Each row is a point. A path goes straight from each point to the next, and from the last back to the first. The post is the endless flat space through its rows: a point in 2 columns, a line in 3, a plane in 4, and so on, so that a path can go around it. How many times does the path go around the post? Going back the other way cancels.

Post (2 x 3)
[[ -8.1  -6.5  11.3]
 [ -5.4  18.5 -16.9]]
Path (21 x 3)
[[ 14.3  13.6  -7.2]
 [  8.8  -0.1 -18.1]
 [-22.4 -12.1  -1.4]
 [-17.3  35.7 -20.6]
 [-11.3  24.2  21.5]
 [  1.7  -3.1   9.2]
 [ -1.7 -32.7   8.1]
 [-29.1  -6.1 -11.0]
 [-34.3  -1.2  -5.5]
 [-15.3  13.3 -43.3]
 [-32.6   0.2   1.9]
 [ -4.2  10.2  19.4]
 [ 18.6  23.0 -21.5]
 [ -3.6  -2.0  -9.5]
 [-26.0   1.1 -24.4]
 [-25.1  12.9   4.0]
 [-33.2   1.4 -16.2]
 [-12.4  -3.0  18.3]
 [ 13.1  10.9  22.3]
 [ -1.3  32.5 -14.1]
 [ -7.1  40.5  -0.4]]
Times around: 3

Post (8 x 9)
[[ 10.7 -12.0 -17.4   8.5  -5.2  28.9 -20.3   4.3  11.7]
 [  8.5  15.2  -2.0 -11.4 -39.0   3.1 -10.4  -8.9 -12.4]
 [ -5.8  11.6 -13.9  -1.4   2.0  14.5  13.6  16.9  16.6]
 [-19.9  36.5 -17.8 -10.3  -4.2  37.5  -3.8  14.8 -11.2]
 [ 20.0 -24.7 -12.2  21.5  23.0 -29.9  24.0  11.1 -10.8]
 [ 18.7 -17.5  -9.6  19.4   3.2   8.2 -11.7 -29.7  12.2]
 [-11.2 -16.8 -31.1  23.3   0.0  -5.5  -1.4  -0.9   0.6]
 [ -3.3 -37.5   4.7  13.7  -8.9  -5.0  -2.3 -17.5   5.2]]
Path (26 x 9)
[[ 15.7 -11.9 -23.1   9.3  -2.7  -0.8 -11.0 -14.5  15.5]
 [-20.1  -3.8 -16.3   3.7   1.0   5.0 -23.2  28.3  11.0]
 [ -7.3 -19.9   4.8  24.1  29.8  14.9   8.1   7.1  18.7]
 [-14.0  -4.9 -20.0  35.7  -6.1  24.9   8.2  29.1   4.7]
 [ 18.5   3.2 -43.4   2.6 -40.9  -1.4   6.3 -18.3  12.8]
 [ 14.9 -28.5   4.8  27.2 -25.9   0.4  10.7 -24.3  16.5]
 [-15.6  -1.4   3.5  37.0   9.4  32.8 -14.6  -1.5  18.6]
 [ -0.4   8.1  -4.5  14.1  -7.7 -23.4  -8.5   1.2  -9.7]
 [ -2.3  12.7 -37.8  35.4 -43.1  14.8 -32.0  14.8  27.5]
 [ 13.5 -20.3 -19.9  27.6  -1.5  17.8  -5.2  -1.8 -13.0]
 [-14.7 -27.2 -47.2  18.3  27.9   6.9  10.6   5.6 -19.4]
 [-28.7 -29.4 -31.6  16.7 -37.2  12.0  -7.0 -29.1 -21.4]
 [-12.0  -6.7   8.0  21.7   1.2   3.4  23.4  -1.2 -37.0]
 [-35.7  -0.2   7.7  22.1  36.1  20.0  19.5  19.0 -26.8]
 [ -4.7   0.3   9.1  -9.8  -0.2   6.5 -23.1  -4.1  -2.1]
 [  2.8  -4.5  -7.1  -6.9 -20.6 -10.6  -3.0  -9.1  17.9]
 [ 27.9  10.3 -11.1  18.1 -23.3 -39.1 -10.2 -18.1 -10.0]
 [ -4.4   3.8  17.6  17.7   1.7  -0.6  -1.1   3.2   8.8]
 [  7.0  15.6   1.2  -2.4  -4.5  -8.6 -10.4 -27.5 -20.5]
 [ 38.4 -20.7 -30.1   5.5   1.3 -22.5 -16.2 -15.5   1.6]
 [ 16.5  -9.1 -17.9  16.2   6.5 -22.6  21.5 -30.0  15.7]
 [-18.9 -18.2   6.9  24.2   0.9  15.5  15.5 -18.5 -15.5]
 [  4.6   8.0 -20.9  32.5 -19.0  10.0 -16.0 -16.4  16.1]
 [  9.5 -40.6   6.9  19.3   1.9 -12.5 -16.7   6.6  27.3]
 [-37.3   3.2 -15.2  -6.9 -10.6   5.2  -0.9   1.8   0.7]
 [  1.4  18.5 -39.2 -14.4 -10.2   2.5   6.1   8.1   2.4]]
Times around: 1

Post (13 x 14)
[[-12.4   4.9  -1.2   2.3 -23.1 -21.2  14.2   1.9  21.4   2.5  -3.8 -25.1
    9.9   7.7]
 [ 17.2  14.1 -11.9   9.9   4.5  29.7  38.5  17.6 -13.5 -21.2   0.0 -12.6
   23.3  -4.8]
 [  7.5  -9.7   1.5  -8.3  17.8 -14.4 -27.8  -1.5 -18.1 -19.5  -9.0  25.9
   -4.3 -48.9]
 [ 14.0   7.8 -25.3   4.4  22.6   8.0 -40.0 -13.6   1.1  -6.9   4.1   0.0
  -18.8 -23.9]
 [ 15.7   5.9  -4.0   3.6  -3.8  35.6   4.2   6.8 -11.0  10.9 -10.5  -2.9
   34.8  22.8]
 [ 13.2  -8.1  -2.1  -1.3 -13.7 -28.9  19.2  -0.9  41.0   1.7 -29.5  -3.3
  -10.2  15.2]
 [-17.7 -15.8   7.7 -23.4   6.6 -19.4  -3.8  -0.1  40.7  18.1  -4.7 -20.1
  -11.6  -5.4]
 [  9.4 -23.5   2.7  -4.0  -2.6 -30.2  -5.5  -7.4  22.5  11.0   0.0  -6.8
   -7.7  20.5]
 [-15.0  -3.0 -14.9   4.6  17.7   5.0 -27.3 -22.3  -2.1 -17.5   8.3  20.2
  -27.0 -18.1]
 [ 11.2   9.2  -5.2   9.7   4.1  10.7  22.0  -5.1   2.2   7.2   4.5   4.8
    0.0 -24.1]
 [ 11.7  13.8   3.6  13.4  20.8  15.3  13.5  -5.7   8.6  -0.4  -8.3  -9.4
   37.7  -1.0]
 [  8.4  20.7   8.7  -9.4  16.2  -3.1   7.6   3.1 -14.8   6.0 -17.5 -14.8
    9.4  12.8]
 [ 10.9 -13.1 -10.7   0.7 -11.2   1.8  32.4 -23.1 -12.3 -10.0 -26.1 -27.1
   28.7  10.5]]
Path (25 x 14)
[[-38.1  11.4   0.6 -13.2 -19.9 -30.0  15.9  19.7 -13.5  15.5 -35.1 -10.0
   23.3  -0.4]
 [-17.7  -2.6  30.3   4.8   5.2 -10.7  29.0  28.3  26.9   9.0 -45.9  -3.9
   30.0   2.2]
 [-10.7  -2.7   0.1  10.4 -25.8   0.8  11.8   6.2   8.9 -12.2  -6.0  14.8
  -12.3 -41.0]
 [  6.8  -7.3  32.5 -17.3  17.5 -13.3  27.8 -26.9  37.6  34.0  14.2   7.5
  -26.2  -3.3]
 [  1.7   3.9  18.0 -28.2 -10.3   0.0  -5.3  14.7  12.3   3.2  11.3  12.1
  -14.9 -31.5]
 [ 23.2   2.1 -15.2  -2.4  -7.5  16.4   9.3  -2.2  12.7   8.3 -13.1  28.7
    7.3 -22.2]
 [ 27.0 -12.4 -39.0  27.9  21.4   0.4  -9.2 -38.2  -1.3  13.1  15.3  11.2
  -28.2   5.0]
 [ 34.2  -7.7   3.5  -4.3   8.9 -24.9  -1.5  12.2 -19.8  22.9 -10.6  -8.7
    6.2 -30.0]
 [  7.8 -22.4  -9.8  14.1   8.3  -3.4   3.7 -39.2   7.5 -26.4 -28.7 -11.4
   22.3 -20.0]
 [  2.9  -8.0  12.5 -33.5  15.9   9.7   7.2 -33.9   2.3  -5.2 -26.3 -20.3
  -19.6 -12.9]
 [ -6.5   4.9  12.7 -41.2  32.1 -16.6   8.2   2.9  -0.2  15.7   6.8 -29.3
  -19.2  -8.2]
 [ 45.6 -11.1 -25.3   6.4 -12.4   2.9   8.8  25.9  16.4  -4.2  -5.6  19.4
    3.7   8.2]
 [ 21.2  12.3 -16.2   8.4  21.2  -6.8  -3.4 -11.7  -9.8   2.5  -3.4 -17.5
   20.5  30.5]
 [-20.8 -19.5  10.3   2.9  -4.5 -40.9  51.0   4.8   2.8  -1.3 -12.1 -19.6
    5.0 -73.6]
 [-10.0  -5.9  -7.0  27.4  22.6   7.5  25.6 -39.4  39.3 -24.9 -15.5 -22.6
  -19.7 -22.9]
 [-16.1  -8.9   8.9  -5.8   3.9  -2.0   9.5 -10.3  -5.8 -26.8   0.6 -41.5
   38.0   5.9]
 [-22.6  13.1  14.3  -9.2  26.8   7.9  21.3 -42.4  33.1 -10.1  -4.2  24.1
  -28.3  -4.5]
 [ 12.2   1.5 -14.0 -10.9  13.3 -11.8  21.2  -9.7  17.8  -5.5  -0.2  14.7
   -6.9 -38.7]
 [ 25.5 -12.1 -19.8  -8.4  -7.1 -23.8  22.0  20.8   3.7  11.2 -18.1   7.1
   10.8 -13.9]
 [ 25.7 -13.1  11.4 -12.6  16.0   0.0  12.6  23.2  -9.9  20.6 -41.0  13.6
   -0.6 -10.7]
 [ -3.0   0.3  14.1  32.6   2.1  10.5 -42.7 -12.7  11.5  24.8   8.5   0.3
   15.3  -0.5]
 [ 21.2  21.1   1.5   6.8 -16.1   2.3  29.0  10.3  35.8  19.8  14.1 -37.0
    1.4   7.9]
 [ -2.9  -5.5   2.8 -14.5  -3.3 -10.5  -8.6 -10.2  14.6  -4.3   8.4 -22.9
   13.5   0.0]
 [ 20.1   4.4   0.2  -9.8 -11.6  -2.3 -24.7  -5.6  19.6  27.9  -3.1  12.8
   -7.9  40.6]
 [ 15.4  19.6 -15.9  -0.2  13.9   3.8 -18.7  -4.8 -14.9  -3.3  -2.8 -10.7
   11.4   6.1]]
Times around: 4

Post (17 x 18)
[[  1.1  24.2   7.4 -24.3   7.9 -16.4  -5.6  -3.1  -1.3  19.9 -23.9  -7.7
   22.3  19.7 -30.9  10.8   7.3 -17.5]
 [  7.8 -13.1 -12.2 -15.3  18.4   1.2  14.8  -6.7  -8.5  25.7  -4.5  -3.9
   37.5   2.7  15.2   2.5 -18.9  -6.2]
 [ 11.3  11.8  -1.3 -12.6  21.1   1.3 -16.4  10.5   7.3 -19.0   9.3  25.6
    6.0   4.4 -14.7 -29.8 -23.5 -12.8]
 [ -3.1  27.8   3.2 -10.5  12.8  -4.6  31.4  32.1  -8.4 -29.6 -21.1  17.7
   -3.5  -8.4 -19.8 -26.2 -15.3 -15.3]
 [ 21.5 -21.1 -22.8  16.6 -14.1  -2.8 -10.1  15.1   9.5  15.4   2.9   5.7
   -5.9   2.0  29.3  13.6  14.0   6.3]
 [  9.4  -0.9 -23.3  11.8  -5.6   7.9   4.6  11.3 -42.5  -3.3  -1.8  20.4
  -14.9  19.5  -8.2 -16.5  -4.7 -10.8]
 [  7.6 -39.9 -17.8 -18.6   7.4  -3.8  20.1  -5.5  25.4  10.8  12.0  -6.4
  -17.7  -6.8  -0.8 -16.1  20.5   2.7]
 [ 21.3  -3.0  -4.6   7.7 -24.3  -4.7  11.9  11.5  17.9   8.4   4.8 -23.8
  -10.3   0.5  12.7   8.9  -1.9   5.7]
 [-21.7 -22.4  11.6  34.6  18.5  31.9  16.7   4.1   4.9 -24.8 -10.3  -2.1
   -1.7  -5.9   6.4   4.7 -17.4 -15.3]
 [ -5.1 -19.5   3.4  40.4  12.8 -12.6   8.3  20.9 -16.0 -15.4   9.5   1.0
  -10.7 -10.7   6.7  -3.8  -7.7  -3.5]
 [ 22.7 -10.5  16.6 -11.3  17.5  14.8  15.9   4.4  -4.4  -8.5  -5.4  -8.5
  -17.7   5.3   4.2 -10.0  27.4 -32.6]
 [  4.7  37.0  -8.9  19.0  11.7   8.6  -1.7   9.4  10.2  18.2 -25.1  -1.4
   -4.0   7.0  -2.2 -17.7  35.1  -5.4]
 [ -2.6  22.0 -48.1   5.1  16.3  -4.2  16.2  29.9 -11.7  -2.5 -23.8   1.0
   -4.4  26.4 -16.4   9.0 -16.8   5.4]
 [ -8.5 -32.1  12.4  21.2   0.4   8.5 -26.4  10.8   2.0  -0.2  33.5  -9.8
   33.3  11.5  10.0 -21.8   8.2  -8.1]
 [ 29.9 -13.5  -0.7  -1.4   7.7 -11.7  19.5  -4.6 -15.3 -25.7   8.8  16.7
    6.3  14.0 -12.2  -2.4  -5.9   7.2]
 [ -3.0 -12.1   3.1  35.8 -10.5 -10.5  17.0  22.8  23.0  -8.7  15.7   0.9
  -20.6  14.5  -4.9   0.1  14.6 -18.9]
 [  6.8  -2.9   5.6  -7.8  -1.2  25.6   1.1   0.9  16.2  19.7  25.1 -15.9
   15.8  -6.9   5.8  16.6  21.6  -7.9]]
Path (25 x 18)
[[  9.0 -22.8  12.8  -7.9  15.1 -21.2  33.4   4.4  11.3 -29.9   0.1  12.4
   14.2   7.9   5.7  -6.2  12.4  14.8]
 [ -1.9 -29.5  14.8  17.2  12.3  17.5  15.1  -9.0   3.6  -7.9   3.5  11.2
    1.6  15.6  -5.4 -11.2  11.1 -11.4]
 [ 29.3   1.5   5.6 -10.9   0.1  10.7 -12.8  33.9   6.4 -20.3  25.5   7.3
   16.4  -3.5  -9.8   7.9  -4.5 -34.1]
 [ 15.0   5.8 -10.0  21.4 -17.7  23.9 -14.1   2.6   9.6 -27.5  -4.9  18.0
   12.3   0.4  14.1   4.1 -26.7 -21.3]
 [ -2.6 -51.2  -4.6  -0.3 -18.1   7.7 -21.7   6.9  28.6  -6.4  16.8   4.8
  -26.5   3.4  31.7  -1.2  -4.9 -13.1]
 [ 26.0   4.6 -19.6   9.5  26.1 -14.3  -6.2  14.4  -0.4  25.0 -10.6  -2.0
   18.9  16.1  29.8   0.5  -5.6   1.8]
 [ 28.7 -32.0 -23.5 -46.8  -9.1 -24.8  37.3   8.8  34.7  20.0  47.0   7.8
   -3.6   7.8 -40.8   3.9  34.8  -2.7]
 [ -0.4  53.4  -5.2   9.8  39.1  -0.8  -3.8 -14.9   0.8   9.5 -35.4 -14.3
    5.3  -3.5 -28.8  13.1 -11.6 -16.0]
 [ 16.9 -22.6   0.8  -8.4  -6.5  -1.9  16.3 -24.8  33.7  -8.3  -1.0  23.4
   -8.1 -37.6  22.6   8.4  21.1  11.7]
 [ 11.2 -17.4  29.9 -22.9  12.6  -1.3  15.9 -11.7  25.3   8.9  -5.2   6.0
   15.0   6.1   8.0   3.9  21.2 -10.2]
 [ 14.0   1.3  38.5  18.9   0.9  -0.7 -19.4  36.8 -29.2  -1.6  -3.1  14.8
    6.6   2.1   9.3  28.3  -4.3 -19.8]
 [ -1.2 -44.8  -7.2   4.2  20.9   0.9  12.0   8.1  29.9  -3.1 -16.6  19.2
    7.3  18.2  28.5 -11.7  14.3 -18.3]
 [ 20.1 -26.6 -27.9  -1.8   3.9 -15.5 -13.1   3.7 -16.9   5.6  34.9  21.4
   30.4  17.9  17.8 -16.3  35.8   2.5]
 [  7.5 -27.4   1.4 -18.2   5.1  -1.5  -4.0  14.4   5.0 -31.9  27.1  -2.5
  -16.7   1.2 -38.3 -22.3  -7.6 -11.5]
 [ 11.6  17.3  -1.6   0.4  16.4   2.5   1.2  25.6  -4.8  14.0 -18.3   1.9
   18.5  21.2   3.4 -10.6  -8.7 -18.9]
 [-24.5   1.7   4.2  50.2  48.9 -10.2  20.8  27.0  -8.5 -17.6 -33.6  15.3
   -6.2  -7.0  15.7 -22.0   2.0 -10.9]
 [-22.6  16.8 -14.8  -8.9  51.4 -24.9  25.4  24.4 -42.3   5.9  16.7  -4.5
   39.1  23.0 -22.1 -18.5  15.8 -11.7]
 [ 13.2  -9.3  17.1  22.5  -5.8   4.3 -14.4  35.5 -33.2  -6.9   1.3 -12.2
    1.5  36.2  12.2 -24.2   9.1 -17.8]
 [ 29.9 -10.1   2.1  -2.8  16.9  -2.2  35.9  24.9  -6.1  -5.5  -8.0  11.3
  -24.5 -10.8  -0.6  -5.5  19.3 -22.0]
 [ -3.4   2.5   6.3  11.7  -9.6 -32.5  17.9  10.9  -0.3 -46.0  -3.7  16.4
    3.3   0.3 -39.9 -30.2 -17.6   5.0]
 [ 22.3 -20.7  42.3 -20.2  13.7 -21.4  -1.0   1.8 -13.1  -3.3  10.9 -33.9
   21.7   1.0  24.7 -13.0 -19.9 -34.0]
 [-10.7   3.5  10.1  13.7   4.8  26.4  -8.2   2.1   8.2  16.2  16.4  -6.0
   15.3  24.8  10.7 -11.0  -6.9  -2.6]
 [ 25.4 -26.3  24.4   6.9   4.5  11.3 -22.5   1.2  -0.4  31.1   9.5  -2.2
    7.8 -10.7  24.8 -14.0  -3.2  -3.4]
 [-18.2 -38.0 -29.6 -25.1  10.4 -13.4  -4.3  26.0  26.9  15.8   4.2 -16.3
   -2.4 -21.4  -6.5   5.1   9.9  -4.2]
 [  3.2   5.3 -10.8  25.6  28.0 -31.2  33.5  41.2 -19.1 -38.6 -60.0  13.5
  -21.2  13.7  22.0  16.0  10.8 -37.8]]
Times around: 3

Post (17 x 18)
[[ -9.2  -4.7   8.0  -2.8  -2.4  12.5 -21.4 -20.2   6.4  11.6   6.7  -1.4
   -3.5 -16.9  29.1   2.0 -13.3  -6.2]
 [  4.6  -3.6  -7.8  13.0  -8.0  16.3 -11.9  21.1 -17.3 -13.8  15.4  23.3
   10.7  -9.0  13.6  -7.4  13.1  -2.8]
 [ -1.9  -2.1 -16.4   2.0  -2.3  25.1   4.7  -2.7   1.7   8.5  -2.1  -7.8
  -11.8  -1.0  10.8   5.2   7.4  -7.2]
 [ -9.0   9.5  17.5 -13.3 -13.3   2.4  13.6 -13.4  -0.2 -24.3 -12.5  22.3
   -7.3 -24.9  17.0  24.7   9.1 -11.7]
 [ 13.8 -11.7  22.7 -22.8 -16.6 -17.8  16.2 -15.8  -0.3  10.1 -11.6  -8.0
  -13.0  12.7 -23.2 -38.6 -47.2  37.3]
 [ 12.7  -9.4  11.8  -0.3 -13.4 -21.9  19.0 -13.7  32.9   2.9 -16.3  12.7
   -2.5   7.2 -22.9 -20.8 -37.9  39.9]
 [ 11.7   5.6   4.0 -30.6 -18.4 -21.6  27.3 -18.4  21.9  24.8  -3.8  30.7
    3.7  18.6 -20.9 -30.8 -38.1  14.0]
 [  3.4  12.9   9.6  -3.9   4.1  22.0  14.0  12.8  -0.5  -8.3  15.7   1.0
    3.1 -16.5  27.3  25.8  -6.1 -12.6]
 [  4.3   0.7  26.7 -25.3 -38.0  -0.3  15.7  -9.5  22.1   4.0 -14.6  12.9
   -2.8  33.7   2.6 -17.2 -20.1  48.5]
 [-18.7 -10.6   6.4 -11.3   1.9   9.7  -7.7   0.7  -0.9  -2.8  25.0   3.4
   17.6   2.3 -12.7   8.7   1.4 -12.3]
 [ -6.5 -16.7  28.1 -18.7  -0.6 -10.5  30.2 -21.7   8.9  23.2   1.9  22.3
   -0.1  21.3  -6.1 -33.1 -30.5  56.9]
 [ 10.2  20.8   6.8  -7.1  -3.1   8.2   0.7  -8.7   3.1 -15.1  26.8 -12.1
   17.1 -23.5  21.9   5.1  41.1 -21.0]
 [-11.5   6.8   2.6  17.8   6.4  -9.5  -9.2   6.8  -5.4   5.8  -9.0  -5.1
   32.8 -13.5  16.6  18.2  18.4 -12.7]
 [ -7.2  13.8   5.1 -16.0  22.7  -5.3 -15.1  28.5  15.0  -9.8   3.7   2.5
  -17.6   7.3  17.3  -4.7  12.0 -13.3]
 [-35.2  23.0  -8.4  -4.2  -1.9 -14.1 -14.3  15.3  -0.4   2.7  13.1 -16.3
   -9.0 -19.3   6.9   5.7  -4.2  -6.5]
 [-28.8   0.5  11.6   3.3 -23.9  12.0  13.5   9.5   8.0 -15.5   0.8 -12.5
    3.3 -17.3  21.9 -15.1  13.1 -34.8]
 [ -3.7  18.4  -0.3  27.6   6.6   5.6  11.6 -17.8 -12.6 -14.7  12.1   9.0
    7.4   2.4   9.7  18.4   1.1 -12.9]]
Path (29 x 18)
[[-27.5  17.1  36.7  -7.4 -14.1 -26.9  -7.9  10.0  11.7 -16.5 -34.1 -13.6
   -1.2   0.2  -1.3  16.6 -26.9 -21.6]
 [  0.1  10.1   7.7 -22.9   2.8  23.0  19.6   7.6   8.3  -5.2 -17.5  -1.1
  -19.1 -18.6   0.9  26.8  -3.8   8.8]
 [-21.5   7.4 -14.4   8.0  -1.3   9.0  -1.3  -0.7  16.1  20.2  -4.5 -24.0
   14.3   3.0  21.1  -7.9  10.4 -28.0]
 [ -5.7   0.7 -22.5  -9.1  26.8  10.9   5.6 -19.5   7.6 -11.5  39.9  22.5
   -8.7  34.3  -1.4  17.7   2.7 -17.6]
 [ -9.1  15.3   4.0   0.6 -47.5 -33.6  -9.2  13.9   4.8 -32.8  18.0 -14.7
   -3.9 -11.9 -22.7 -11.2 -10.1 -37.8]
 [ 25.7  13.7  16.2 -18.1  -5.7  19.6   0.0   9.1  14.1 -14.9  24.0  23.3
    1.8   8.5  18.9   2.4  10.1 -12.7]
 [ 20.8  -6.2   7.8 -29.2 -18.0  46.8  27.8  10.5  17.2 -16.1  -4.1   7.0
  -25.6 -37.1   8.5  -2.5  -5.7 -18.1]
 [  8.7  14.7  42.4 -17.3   4.8  16.1   0.3 -21.2  15.7  -3.4  20.0   8.0
   10.6  11.1   0.8  -3.0   0.2  38.7]
 [-11.0  36.8  15.1 -19.8  18.6 -12.4  28.1  -4.3  39.5  -1.2  -6.3   4.5
   -4.9 -10.5  20.5  24.6 -27.0  -2.5]
 [  1.9  27.7 -23.4   8.9 -13.3  -6.4  -1.3  21.2   2.5 -27.2 -21.3   8.6
  -19.4  -1.3  33.4  14.5  32.1  -5.5]
 [-36.0 -27.9 -14.1  29.7   4.7 -20.1 -23.8   4.0  -4.7  25.0 -14.8  29.7
   30.3  -7.7   2.5   7.8  13.8  16.5]
 [ 17.6 -23.4  23.0 -16.5 -25.3   7.1  26.9  -1.2  16.6   8.0  -7.1   5.3
  -17.1  -1.6   0.0 -23.2 -26.1  11.1]
 [ 18.3   0.5   4.0 -12.9 -35.5  -9.0   0.8   6.8  13.1  -1.8   8.0 -11.4
   -3.9  19.2 -50.1 -26.5 -34.9   5.1]
 [  5.0  30.1  -9.1 -29.8 -12.2  -5.6  19.4  21.1  13.6  12.7   2.1  41.2
    2.1  36.8 -14.6 -16.4 -21.8  13.6]
 [  6.3  -8.9 -18.2   5.8  -9.9   5.2   8.3  -1.5   3.8 -25.7   9.3  20.1
    2.7 -17.4  -7.2 -31.8  13.3  -6.0]
 [-18.5 -13.0  10.2  -8.7  -2.1 -18.9  -4.6   6.3  29.4   2.9  23.2   4.9
   17.9  16.1  10.7  -9.1 -12.9   8.9]
 [ 26.3   1.6  -8.5  26.5  -4.9   0.1 -10.5  33.9  -6.2 -47.6  32.5  25.4
   -9.4 -15.0   2.6  41.0  -0.3   7.9]
 [ 14.8  -4.0  23.6 -15.3  -7.5  23.4  -3.9 -10.9  12.3  20.8   7.1  -6.8
   -7.7   8.1   0.1 -20.7 -16.1 -16.4]
 [-15.5   2.0   8.7  10.5  30.0   3.0  38.3 -14.1   4.3  -3.7 -10.7  29.3
   -0.2   0.8  -1.8  21.7  -1.2   9.7]
 [-43.3  12.9  -8.6 -21.3   7.2   7.0  22.1  20.5  14.4   5.8   6.1   7.4
    8.8   3.0   4.7  -5.4  -7.6 -23.1]
 [ 17.1   5.4   7.5 -43.7  -9.6 -23.5 -16.6  -9.8   6.5  -1.7  -3.7  15.2
   16.8  25.7  18.6 -20.8  21.4   5.3]
 [-25.1  17.7  18.8  15.7 -11.8 -34.0  27.5 -10.3  23.4 -22.3   5.4  35.2
   -2.6 -14.5   3.2   3.9 -24.8  -7.3]
 [  5.5  -4.6  11.5  17.6  -9.8   5.5 -17.0   4.2 -16.9  21.4  10.0 -12.6
   27.2  10.4   9.4   0.8  13.7  29.7]
 [ -7.4  -4.9   0.2  -3.5 -37.2   1.1 -38.2  11.4  -6.2   6.1 -12.6 -11.9
    2.0 -27.5  -3.8 -34.8  -0.5  30.4]
 [ 34.2  -9.4   8.1 -40.6  11.1  53.8  16.3   9.0   2.4 -21.9  -2.3  48.1
  -52.3  19.3  18.6   1.1  -9.6  39.8]
 [-18.0 -40.2  27.6 -62.2 -17.9   0.7  15.2   5.8 -15.9  14.4  18.8  22.5
   25.9   6.4  -5.4 -54.2  -7.2  26.1]
 [ -3.1  23.0 -18.0   0.9  26.9 -22.4  -1.2   2.1   1.6 -12.1  13.0 -23.6
   24.9 -20.5  17.1  16.5  26.1 -44.0]
 [ 37.0  -2.4 -11.8 -19.1 -31.8   9.8   7.9  -6.2  -1.8   3.7  15.4  -8.5
   -5.7   7.7  -2.6 -33.2  -6.4  17.3]
 [-26.0  -8.6  -2.3  11.2 -18.1 -23.2   0.2   8.8   6.9  24.4  11.2   6.2
   12.8  11.4 -18.4 -18.1 -25.8  10.4]]
Times around: 5
